Each point is reached from the start by the listed moves, each made once or not at all, plus a little noise. Say if it took an odd or an even number of moves. Then give how often each move was made.
In the rows, zero is written as 100.

Moves:
(1): 175 79 112 80
(2): 102 163 109 96
Start: 77 73 58 106
Points:
80 70 57 105 => even (0, 0)
157 117 80 82 => even (1, 1)
149 51 65 88 => odd (1, 0)

Moves:
(1): 153 104 109 103 94 102 100 90 105 99 96
(2): 94 140 98 102 106 98 101 96 98 103 106
(3): 91 97 171 91 98 99 88 105 99 85 85
(4): 95 101 111 145 94 94 106 106 100 97 101
(5): 103 95 102 103 137 101 96 99 104 101 95
(6): 101 104 98 110 98 160 104 104 94 90 101
(7): 104 99 103 90 102 92 169 107 103 93 100
(8): 108 100 95 94 105 101 94 158 104 97 94
Start: 116 117 102 116 65 90 66 132 89 118 127
Points:
152 144 195 148 98 81 120 136 95 94 112 => even (1, 1, 1, 1, 1, 0, 1, 0)
156 163 175 119 66 148 53 187 88 90 107 => odd (1, 1, 1, 0, 0, 1, 0, 1)
163 115 177 115 51 154 54 133 96 91 113 => odd (1, 0, 1, 0, 0, 1, 0, 0)

Moves:
(1): 152 94 99 95 97 106 99 96 93 107 102 103 96 100 95 107
(2): 105 140 105 97 107 98 91 108 101 95 94 97 100 100 90 94
(3): 102 98 152 107 97 103 102 104 95 91 96 103 103 96 101 101
(4): 105 102 93 153 102 100 94 102 103 100 92 105 101 106 97 103
(5): 96 97 102 99 149 106 106 97 96 102 104 95 98 88 100 103
(6): 99 101 100 100 94 138 105 99 109 100 99 98 103 102 103 99
(7): 100 107 102 98 98 95 144 104 102 106 100 107 103 107 105 102
(8): 106 80 105 91 98 102 104 156 107 107 96 102 98 100 98 94
(9): 100 99 113 95 108 93 99 90 167 100 96 101 101 101 110 104
(10): 97 99 105 99 98 102 92 96 93 152 98 95 95 94 96 98
(11): 102 111 106 112 90 103 104 100 104 98 169 104 107 105 97 112
(12): 98 102 94 91 103 103 99 97 92 101 101 147 107 98 103 97
(13): 111 93 91 100 105 98 94 105 101 104 98 91 154 110 117 106
(14): 97 98 99 99 109 99 99 104 99 102 96 103 90 141 98 104
Start: 133 118 111 124 108 82 110 97 115 82 123 80 91 100 114 65
Points:
191 139 182 119 138 148 113 150 105 132 182 122 97 83 98 70 => odd (1, 1, 1, 0, 1, 1, 0, 1, 0, 1, 1, 1, 0, 0)
146 135 174 115 171 127 115 160 184 82 173 120 146 144 132 78 => even (0, 1, 1, 0, 1, 1, 0, 1, 1, 0, 1, 1, 1, 1)
188 167 175 123 93 127 155 100 106 132 176 139 100 99 102 77 => even (1, 1, 1, 0, 0, 1, 1, 0, 0, 1, 1, 1, 0, 0)
195 152 102 109 125 83 139 116 102 100 109 121 145 154 120 74 => even (1, 1, 0, 0, 0, 0, 1, 0, 0, 0, 0, 1, 1, 1)
151 149 176 173 165 122 92 95 182 125 99 63 145 99 129 68 => even (0, 1, 1, 1, 1, 1, 0, 0, 1, 1, 0, 0, 1, 0)
137 112 96 111 167 128 113 98 114 91 122 110 142 139 133 75 => odd (0, 0, 0, 0, 1, 1, 0, 0, 0, 0, 0, 1, 1, 1)
188 87 161 162 154 104 107 142 93 141 107 126 89 85 106 69 => odd (1, 0, 1, 1, 1, 0, 0, 1, 0, 1, 0, 1, 0, 0)

Moves:
(1): 124 99 98 96 98 99 88 108 107 101 103 101 92 104 98 92 108 96 94 103 112
 107 99 95 95 101 103
(2): 101 151 112 103 87 92 99 101 97 94 101 91 92 94 106 110 110 98 101 105
 104 100 101 75 100 102 92
(3): 108 93 133 88 91 102 100 111 99 96 94 110 101 91 106 98 93 101 102 107
 90 108 108 105 100 90 109
(4): 103 105 101 126 104 84 102 100 101 99 95 104 103 99 102 92 104 109 99
 103 95 97 106 107 92 96 94
(5): 96 107 108 89 123 98 104 102 101 100 100 106 100 112 94 93 101 105 99
 106 117 102 105 102 101 99 103
(6): 107 100 102 110 104 141 92 96 95 106 92 106 102 93 101 101 103 116 97
 105 104 104 93 99 101 112 90
(7): 100 97 100 100 97 109 128 99 106 107 102 97 104 107 95 85 99 104 101 90
 99 96 100 92 102 100 94
(8): 83 104 97 93 89 96 98 143 95 122 111 119 107 92 96 99 110 113 104 109
 111 98 93 88 107 103 109
(9): 86 105 102 103 108 106 93 101 136 112 110 109 98 99 105 97 95 93 105 107
 94 108 104 104 85 104 100
(10): 104 104 105 98 104 103 93 88 90 127 111 98 91 105 104 94 96 100 102 97
 99 104 105 104 97 98 94
(11): 107 97 99 105 103 111 96 99 91 78 139 108 98 103 100 96 115 101 98 105
 94 104 97 95 106 99 113
(12): 101 101 93 84 87 100 93 86 100 101 86 155 99 99 110 102 101 103 93 92 96
 106 105 105 94 99 86
(13): 101 109 103 98 102 96 94 97 97 107 105 95 126 101 93 98 100 97 100 90
 107 101 93 99 94 85 93
(14): 95 101 105 104 88 102 92 104 101 101 102 103 102 139 96 119 106 99 102
 102 88 102 107 111 83 98 89
(15): 106 94 92 106 100 101 103 105 100 99 104 100 107 105 133 108 96 100 99
 100 105 83 107 100 93 106 98
(16): 108 110 99 113 107 104 111 98 105 111 107 105 99 82 86 144 100 102 94 85
 100 95 102 97 97 101 104
(17): 100 94 106 98 102 99 97 88 108 108 100 100 105 98 105 105 127 104 104
 103 104 104 102 100 99 103 98
(18): 103 100 106 89 93 87 94 91 114 92 109 95 110 104 92 109 87 153 96 109 89
 101 97 89 91 107 105
(19): 100 102 92 101 100 100 98 104 99 98 96 104 101 98 103 98 101 91 134 104
 100 92 105 94 90 100 102
(20): 102 100 86 96 98 98 115 100 96 105 95 99 113 94 94 96 96 95 96 136 98
 100 102 100 94 100 96
(21): 94 87 105 113 68 98 97 80 96 97 105 115 102 110 98 107 95 97 101 100 133
 90 111 96 104 100 102
(22): 94 91 90 99 89 97 111 107 92 97 90 99 99 93 112 101 93 111 103 102 110
 147 97 100 89 97 96
(23): 102 104 90 96 97 100 97 103 94 100 97 91 97 95 84 92 105 104 92 91 104
 108 136 92 107 91 93
(24): 98 114 102 88 81 105 112 103 101 95 107 108 106 92 90 96 107 110 118 90
 110 101 99 156 106 107 104
Start: 102 111 89 83 94 93 90 101 108 105 104 48 97 114 84 102 108 102 95 107
 103 86 106 100 98 122 82
Points:
86 104 80 92 60 138 98 134 95 136 112 89 118 164 83 104 123 133 123 114
 163 61 164 72 84 131 63 => odd (0, 0, 0, 0, 1, 1, 1, 1, 0, 0, 0, 0, 0, 1, 1, 0, 0, 0, 1, 0, 1, 0, 1, 0)
104 172 88 112 5 72 133 134 110 148 123 86 147 115 59 146 161 125 144
 128 175 115 126 108 53 114 57 => even (1, 1, 0, 1, 0, 0, 1, 1, 0, 0, 0, 0, 1, 1, 0, 1, 1, 0, 1, 1, 1, 1, 0, 1)
121 157 88 99 71 143 138 123 127 130 91 61 108 62 110 133 94 115 118 138
 109 128 160 56 54 123 55 => odd (0, 1, 1, 0, 0, 1, 1, 0, 1, 0, 0, 0, 0, 0, 1, 1, 0, 0, 1, 1, 0, 1, 1, 0)
117 114 117 66 82 66 85 141 168 144 112 153 119 89 121 141 126 190 91
 130 123 146 132 91 44 131 89 => even (1, 0, 1, 1, 1, 0, 0, 1, 1, 0, 0, 1, 0, 0, 1, 1, 1, 1, 0, 0, 0, 1, 0, 0)
106 123 55 103 66 83 95 115 81 157 141 136 146 120 117 154 153 125 123
 136 110 118 127 98 35 107 56 => odd (0, 0, 0, 1, 0, 0, 0, 1, 0, 1, 1, 1, 1, 1, 1, 1, 1, 0, 1, 1, 0, 1, 0, 0)

Moves:
(1): 128 91 101 106 95 105 91 116 108 96 108 82 108 93 91 96 117 100 90 103
 115 100 106 116 110 105 97
(2): 94 138 89 112 107 108 108 112 91 103 109 93 96 91 96 95 91 98 113 104
 107 103 109 109 93 103 97
(3): 103 94 124 100 100 113 96 107 99 102 96 107 105 106 105 97 106 100 108
 101 91 95 101 98 91 108 90
(4): 114 85 97 133 119 110 98 83 113 93 98 97 101 91 103 109 97 119 104 109
 97 105 92 95 103 78 100
(5): 98 98 108 90 123 104 90 98 96 104 106 97 106 89 102 101 102 105 94 99 96
 96 115 110 105 104 102
(6): 109 94 92 97 95 119 105 100 96 104 101 102 109 100 102 100 87 108 88 91
 95 96 101 107 101 107 95
(7): 108 96 91 109 112 99 138 109 102 102 93 102 101 114 110 87 97 100 100 99
 107 96 110 103 114 97 87
(8): 79 98 99 99 92 100 87 137 91 91 100 91 82 98 101 111 87 97 102 100 90 99
 113 100 108 81 87
(9): 104 100 102 103 109 101 98 105 119 102 95 102 103 104 99 101 95 103 99
 92 98 103 95 103 100 101 106
(10): 98 86 99 112 98 92 114 106 97 130 86 83 119 98 95 99 96 95 106 105 97
 105 104 99 102 101 113
(11): 97 93 106 103 109 111 103 92 100 102 119 95 100 99 91 102 100 96 89 104
 108 104 88 85 104 104 109
(12): 103 102 106 102 104 99 95 110 101 118 107 122 96 102 84 101 101 111 105
 110 102 93 99 98 101 99 106
(13): 97 100 91 117 96 93 98 108 104 96 104 107 115 106 97 91 100 92 105 90 98
 95 103 89 99 113 99
(14): 93 97 94 107 123 112 84 111 81 111 90 93 105 127 110 107 110 100 100 110
 100 101 109 101 106 112 99
(15): 100 103 105 99 89 102 102 92 99 93 101 96 95 91 124 94 98 109 117 102 98
 96 104 99 108 99 115
(16): 100 95 94 95 107 105 106 112 99 88 106 110 103 95 103 121 103 107 114
 103 98 99 94 106 99 104 94
(17): 87 99 92 99 95 108 99 95 110 96 98 104 101 98 98 83 107 102 100 97 113
 96 101 103 106 93 95
(18): 92 105 111 104 104 88 111 112 107 107 116 89 98 101 81 100 102 130 101
 85 88 90 111 100 85 87 99
(19): 109 91 100 85 110 104 88 99 98 98 90 97 99 102 96 82 93 93 127 94 89 106
 93 88 95 98 98
(20): 88 104 112 95 104 117 93 90 99 83 88 100 121 108 89 96 97 115 93 120 95
 95 102 88 102 103 100
(21): 102 91 108 89 101 92 99 96 93 86 93 102 93 104 107 96 90 97 106 96 132
 79 110 100 101 109 102
(22): 104 97 99 105 106 105 99 105 96 89 91 100 109 108 109 99 106 106 97 91
 107 124 105 96 106 103 97
(23): 100 88 97 88 85 120 95 95 108 102 113 107 105 106 96 104 107 87 96 105
 101 100 119 97 80 99 106
(24): 95 97 102 99 102 97 105 98 96 97 108 102 103 110 88 90 88 103 120 103 97
 111 102 136 107 94 98
Start: 117 93 102 107 90 100 99 107 97 108 113 87 96 99 95 98 89 86 104 89 106
 97 81 90 106 86 93
Points:
94 87 62 156 133 181 117 162 78 80 122 93 138 148 86 111 50 114 136 122
 89 99 134 123 117 74 56 => odd (0, 1, 0, 1, 0, 1, 1, 1, 0, 0, 0, 0, 1, 1, 0, 1, 0, 0, 0, 1, 0, 0, 1, 1)
109 41 95 119 91 162 142 119 104 94 113 115 167 128 99 70 78 107 116 100
 162 72 121 58 121 117 110 => odd (0, 0, 0, 0, 0, 1, 1, 0, 0, 1, 1, 1, 1, 0, 1, 1, 1, 0, 0, 1, 1, 1, 1, 0)
90 55 143 105 129 123 90 184 105 124 112 87 120 104 77 79 70 149 195 72
 71 114 116 122 116 57 95 => odd (0, 0, 1, 0, 1, 0, 0, 1, 1, 1, 0, 1, 0, 0, 1, 1, 1, 1, 1, 0, 0, 1, 0, 1)
124 72 93 147 141 160 111 93 116 69 147 78 147 111 58 51 84 102 116 118
 174 76 138 117 129 88 88 => even (1, 1, 0, 1, 1, 0, 1, 0, 0, 0, 1, 0, 1, 0, 0, 0, 1, 0, 0, 1, 1, 0, 1, 1)
119 64 115 117 130 110 84 134 84 142 78 84 123 141 98 70 72 104 173 97
 95 135 93 112 129 91 127 => even (0, 0, 0, 0, 0, 0, 0, 0, 1, 1, 0, 1, 0, 1, 1, 0, 0, 0, 1, 0, 0, 1, 0, 1)
114 35 131 130 120 190 68 141 103 102 168 49 113 110 88 93 97 141 109
 103 94 85 145 137 123 55 85 => odd (1, 0, 1, 1, 1, 1, 0, 1, 0, 0, 1, 0, 0, 1, 1, 0, 1, 1, 0, 0, 0, 0, 1, 1)
103 96 116 109 141 128 110 156 93 126 112 67 134 85 81 70 94 123 165 66
 91 110 112 102 87 83 81 => odd (0, 1, 1, 0, 1, 0, 0, 0, 0, 1, 0, 0, 0, 0, 0, 1, 1, 1, 1, 0, 0, 1, 0, 0)
137 87 113 154 133 150 130 173 96 128 99 40 171 153 76 31 63 131 168 92
 83 87 135 124 117 117 89 => even (1, 1, 1, 0, 0, 1, 1, 0, 1, 1, 0, 0, 1, 1, 1, 0, 0, 1, 1, 1, 0, 0, 0, 1)
96 57 101 91 128 137 126 158 79 93 142 112 92 110 78 92 52 112 121 88
 143 69 113 139 150 79 65 => even (0, 0, 0, 0, 1, 1, 1, 1, 0, 0, 1, 1, 0, 0, 0, 1, 1, 0, 0, 0, 1, 0, 0, 1)
119 26 122 143 192 176 95 179 78 120 69 93 159 155 92 93 52 145 160 118
 66 120 118 114 145 77 70 => odd (0, 0, 1, 1, 1, 1, 1, 1, 1, 1, 0, 1, 0, 1, 0, 1, 0, 0, 1, 1, 0, 1, 0, 1)
86 74 91 110 109 158 115 176 108 115 144 63 123 110 49 87 53 114 154 69
 97 138 114 116 92 60 89 => odd (0, 1, 0, 0, 0, 1, 0, 1, 1, 1, 1, 0, 0, 0, 0, 1, 1, 1, 1, 0, 0, 1, 1, 1)
105 26 99 153 160 181 92 127 124 128 123 95 185 150 36 83 77 155 147 98
 92 120 101 78 101 81 108 => even (0, 0, 0, 1, 0, 1, 0, 0, 1, 1, 1, 1, 1, 1, 0, 1, 1, 1, 1, 1, 0, 1, 1, 1)

Moves:
(1): 102 90 102 111 97 115 91 109 103 101 111 100 93 102 108 96 107 105 100
 100 106 96 90 90 102 105
(2): 109 105 109 94 94 103 93 99 93 94 105 97 108 88 95 100 107 96 105 105
 102 94 103 93 93 102
(3): 93 93 116 91 97 98 89 94 104 84 90 91 95 101 102 89 101 105 87 88 106 85
 97 92 111 91
(4): 90 97 121 102 101 94 93 97 97 105 104 103 114 85 99 95 98 92 87 98 99 99
 97 101 90 102
(5): 100 102 103 100 109 109 107 107 97 111 103 82 93 115 96 107 98 96 110 94
 100 102 87 101 113 106
(6): 90 101 101 101 101 103 100 92 84 97 101 107 100 104 103 101 102 87 100
 92 93 103 105 104 108 100
(7): 108 101 99 118 96 115 115 102 105 115 96 104 82 93 104 105 98 97 98 68
 97 102 93 106 114 98
(8): 115 84 108 97 89 110 103 119 85 100 91 102 102 107 96 90 104 108 102 101
 91 114 102 111 89 107
(9): 86 101 113 103 97 107 101 97 100 102 105 103 103 100 109 94 95 115 104
 91 89 103 93 99 99 100
(10): 111 99 89 102 97 96 93 105 101 114 98 99 111 107 99 96 102 96 103 103
 101 85 97 106 102 95
(11): 85 104 110 93 98 89 102 116 93 110 126 110 100 110 87 103 95 100 91 99
 105 100 106 108 104 86
(12): 93 97 107 105 93 99 105 109 115 100 93 112 106 112 101 119 111 97 90 99
 106 86 98 100 98 91
(13): 100 91 104 90 99 111 111 94 103 103 105 106 105 104 116 102 82 97 94 93
 104 101 96 90 97 97
(14): 96 97 103 99 94 95 110 100 96 102 110 90 98 105 110 104 105 99 96 96 104
 88 105 99 87 98
(15): 103 108 118 98 112 101 105 115 87 105 105 113 98 101 119 96 106 101 93
 103 100 107 104 114 102 95
(16): 100 97 115 98 100 96 91 102 96 110 99 93 101 91 103 116 94 106 107 101
 104 107 113 99 108 103
(17): 105 93 96 90 95 97 103 95 106 103 98 101 112 99 108 101 109 92 107 89 98
 107 97 94 105 89
(18): 106 92 104 104 104 96 104 88 92 98 104 104 105 103 95 100 111 110 101
 103 105 102 98 101 104 108
(19): 101 93 107 103 104 95 101 102 92 101 101 98 104 91 96 97 105 99 108 100
 109 87 103 109 98 88
(20): 102 89 106 102 95 118 99 90 103 107 103 98 99 102 101 104 116 98 88 116
 95 104 98 104 93 91
(21): 94 113 99 100 101 101 101 99 108 100 95 92 94 99 103 102 104 102 99 85
 117 96 100 112 92 93
(22): 99 102 106 113 94 93 98 94 104 103 105 102 91 113 96 100 100 91 108 100
 107 106 107 100 98 96
(23): 106 112 94 96 116 110 105 97 121 92 102 104 109 96 102 92 103 91 103 92
 99 93 116 94 107 110
(24): 109 88 108 89 95 101 94 94 108 89 113 109 101 110 107 110 97 98 101 98
 96 100 105 112 93 103
Start: 117 85 96 93 100 90 103 107 110 100 103 115 100 92 104 99 86 123 109 94
 88 97 108 91 103 103
Points:
125 95 140 68 119 92 105 108 88 86 159 158 120 105 112 100 107 109 102
 85 87 96 144 116 115 107 => odd (0, 1, 0, 0, 0, 1, 0, 0, 0, 0, 1, 0, 0, 0, 1, 0, 0, 1, 0, 0, 0, 0, 1, 1)
110 78 139 121 77 140 106 94 106 115 122 76 52 117 122 106 124 99 100 38
 118 74 93 91 113 82 => even (1, 1, 1, 0, 1, 1, 1, 0, 0, 0, 0, 0, 0, 1, 0, 0, 0, 0, 0, 1, 1, 1, 0, 0)
121 35 194 122 61 125 121 144 97 144 164 155 78 144 139 134 125 151 89
 69 92 110 119 134 94 84 => odd (1, 0, 0, 0, 0, 0, 1, 1, 1, 0, 1, 1, 0, 1, 1, 1, 0, 1, 0, 1, 0, 1, 0, 1)
130 61 195 77 86 103 124 145 95 118 142 127 99 132 130 126 122 89 115 18
 106 77 149 127 132 65 => even (0, 1, 1, 0, 1, 1, 1, 1, 0, 0, 1, 1, 0, 1, 1, 1, 1, 0, 1, 0, 0, 1, 1, 1)

Moves:
(1): 104 105 102 103 99 99 107 105 102 102 91 98 100 101 98 94 97 108 93 102
 92 107 100 106
(2): 92 97 99 97 100 104 106 98 106 98 82 100 95 102 110 96 98 100 112 93 101
 105 98 102
(3): 100 112 84 97 108 105 97 82 105 95 101 99 105 101 102 95 105 108 103 105
 97 103 111 100
(4): 98 87 101 103 112 100 105 109 95 111 93 109 97 98 94 96 90 107 102 116
 99 105 95 104
(5): 101 97 118 94 104 99 97 97 101 97 89 112 83 101 97 87 105 91 86 89 109
 93 95 101
(6): 95 97 97 99 92 101 104 93 100 92 95 114 92 111 106 109 100 85 93 101 97
 106 87 109
(7): 94 85 97 105 108 89 104 105 99 98 104 100 106 103 96 118 105 102 111 110
 94 111 107 104
(8): 113 99 103 95 106 103 112 100 92 105 92 98 107 106 110 88 105 108 110 96
 92 107 111 92
(9): 102 101 104 110 102 105 98 106 101 100 107 111 90 101 99 110 105 97 103
 109 103 96 106 102
(10): 107 94 80 117 108 123 87 100 116 88 89 95 105 99 98 112 89 96 90 99 114
 96 92 94
(11): 102 113 103 78 105 99 92 112 110 94 108 113 95 99 93 101 95 89 90 105 98
 101 106 109
(12): 97 101 96 97 99 105 108 85 107 111 116 98 86 94 103 91 98 105 95 97 105
 102 91 102
(13): 96 103 96 96 106 101 108 104 101 90 96 107 108 101 97 97 109 101 95 91
 105 102 94 93
(14): 99 99 93 102 99 101 97 102 103 91 101 96 104 106 106 91 105 97 98 96 109
 101 93 87
(15): 93 109 107 101 109 85 102 94 95 94 114 99 92 106 102 97 99 90 113 97 98
 122 84 98
(16): 106 112 101 88 91 97 97 115 98 108 93 104 99 86 104 99 102 81 93 107 114
 99 96 93
(17): 102 116 102 87 96 109 108 101 99 98 97 86 113 100 113 100 96 101 95 95
 116 96 118 94
(18): 87 94 103 96 93 109 110 96 97 94 95 96 100 95 94 103 114 94 103 99 92
 111 105 101
(19): 104 97 99 102 101 97 105 102 107 102 105 103 103 117 94 102 102 96 96 88
 105 103 99 97
(20): 111 86 101 118 92 89 100 104 102 112 106 105 119 105 106 86 106 102 98
 107 108 109 86 101
(21): 84 99 98 101 104 99 95 102 89 93 100 98 101 93 102 104 104 91 101 94 96
 103 106 98
(22): 102 96 109 104 96 100 100 88 104 96 100 112 92 101 104 101 99 96 105 105
 107 103 100 84
(23): 85 91 117 99 103 99 96 102 95 99 96 107 103 105 107 112 114 87 102 102
 89 107 100 97
(24): 99 106 96 98 88 105 81 98 86 91 98 95 102 78 107 110 107 111 100 95 105
 122 94 98
Start: 86 108 94 100 105 95 90 102 100 95 96 99 111 103 114 103 87 91 109 91 90
 91 111 98
Points:
48 119 108 69 94 145 70 116 112 27 45 148 97 98 145 137 129 5 72 59 150
 136 101 57 => even (0, 1, 0, 0, 1, 1, 0, 0, 1, 1, 1, 0, 1, 1, 0, 1, 1, 1, 1, 0, 1, 1, 1, 1)
56 111 92 103 117 106 57 106 104 62 102 126 103 75 129 113 135 39 90 104
 113 174 83 89 => even (1, 0, 1, 0, 1, 0, 1, 0, 1, 1, 1, 1, 0, 1, 1, 1, 0, 1, 0, 1, 1, 0, 1, 1)
92 158 84 53 130 91 105 94 107 94 116 118 103 96 127 71 99 73 107 90 99
 127 103 85 => odd (0, 0, 1, 0, 0, 0, 0, 1, 0, 0, 1, 1, 1, 0, 1, 1, 0, 0, 0, 0, 0, 0, 0, 0)
60 141 96 66 110 127 91 93 92 38 58 134 119 106 168 110 125 73 109 79 98
 150 135 68 => even (1, 1, 1, 0, 0, 1, 0, 1, 1, 0, 1, 0, 1, 1, 0, 0, 1, 0, 0, 0, 1, 1, 1, 1)
90 114 70 86 114 96 104 111 78 86 58 123 128 87 128 108 108 103 108 112
 84 151 107 97 => odd (1, 0, 1, 1, 0, 1, 1, 1, 0, 0, 0, 0, 1, 0, 0, 1, 0, 0, 0, 0, 0, 0, 0, 1)
